Rows are points. To make a cloud, some directions were put in groups of two or more. Within a group, all points are equally far from the middle, so they leave a hole (a ring in 2 directions, a hollow ball in 3). The other directions are filled evenly. Then the cloud was stretched, turned, moved and blurred a little. How many holes are there, and how many directions does each take, smallest first?

Cloud, 22 rows:
-6,-58,39
-18,-44,-2
-14,16,-39
-47,-18,11
2,6,27
44,-12,-15
-60,31,40
-49,-13,5
5,23,69
-17,-33,19
-48,7,38
-12,-41,-44
-27,20,-24
23,10,8
-38,49,44
1,19,-23
-4,-52,57
-13,-36,-31
-79,46,24
-92,-4,24
26,8,27
-58,69,10
Holes: 0

Cloud:
27,0,2,15
-25,27,24,-33
13,1,-34,50
-30,-1,-52,-43
8,-31,14,-59
15,35,37,26
-35,-40,-87,-49
41,33,-35,-2
-9,-71,12,40
-51,11,-25,36
-26,-62,58,13
-10,37,-10,-35
-44,26,-15,-21
17,-28,63,10
-57,0,41,-19
17,7,-14,12
-7,-15,-19,16
2,55,-30,-15
55,14,-11,-14
-30,-55,12,38
-25,-35,-41,22
-23,-8,-23,-20
-30,-31,-31,10
-41,25,-20,-11
-35,-43,11,-22
12,7,-51,-40
5,-95,-20,22
-9,-18,25,-56
Holes: 0

Cloud (46 x 6):
38,-46,-44,-20,53,20
-8,-7,-46,-54,-14,-14
-34,-32,11,-16,40,-33
31,6,45,38,40,-10
-2,2,65,-57,9,-16
32,-32,16,-18,82,-18
-18,-24,20,-2,67,50
32,26,-38,-29,60,43
17,24,-49,44,-5,-28
37,-53,-8,-24,61,-27
4,42,-31,38,9,48
-24,17,-14,-51,-26,43
28,-77,-14,-22,39,21
63,-29,-27,4,18,-55
33,-41,-37,-56,2,-2
-25,57,9,-52,26,31
-24,-30,35,-44,-1,-34
41,-76,-14,9,25,38
6,-41,26,7,14,-53
4,60,-7,-62,10,4
16,0,-57,42,-34,-12
72,-31,-14,26,21,-42
-2,1,-30,14,-68,16
20,-4,69,-59,18,-14
-34,-13,-35,-39,-28,28
31,-73,-19,-27,45,13
59,-66,-23,10,-19,27
-21,6,-22,17,-9,-53
29,-14,-56,-22,19,-49
-16,-3,-8,25,-45,-37
52,0,25,-44,79,33
11,-75,6,-34,41,-2
61,7,-34,13,38,61
-37,-44,14,-22,-23,40
60,69,-4,-25,16,-21
-46,-9,-9,-51,-19,18
20,-35,21,40,36,46
-8,9,-11,11,-70,18
49,22,73,12,2,19
22,-18,-51,-7,-50,34
12,38,-40,-2,34,64
73,-21,34,-10,-27,47
-24,-14,30,-27,-16,-47
-10,29,26,23,21,67
2,12,-58,-15,37,-36
23,38,-12,4,-68,4
Holes: 3 (2, 2, 2)
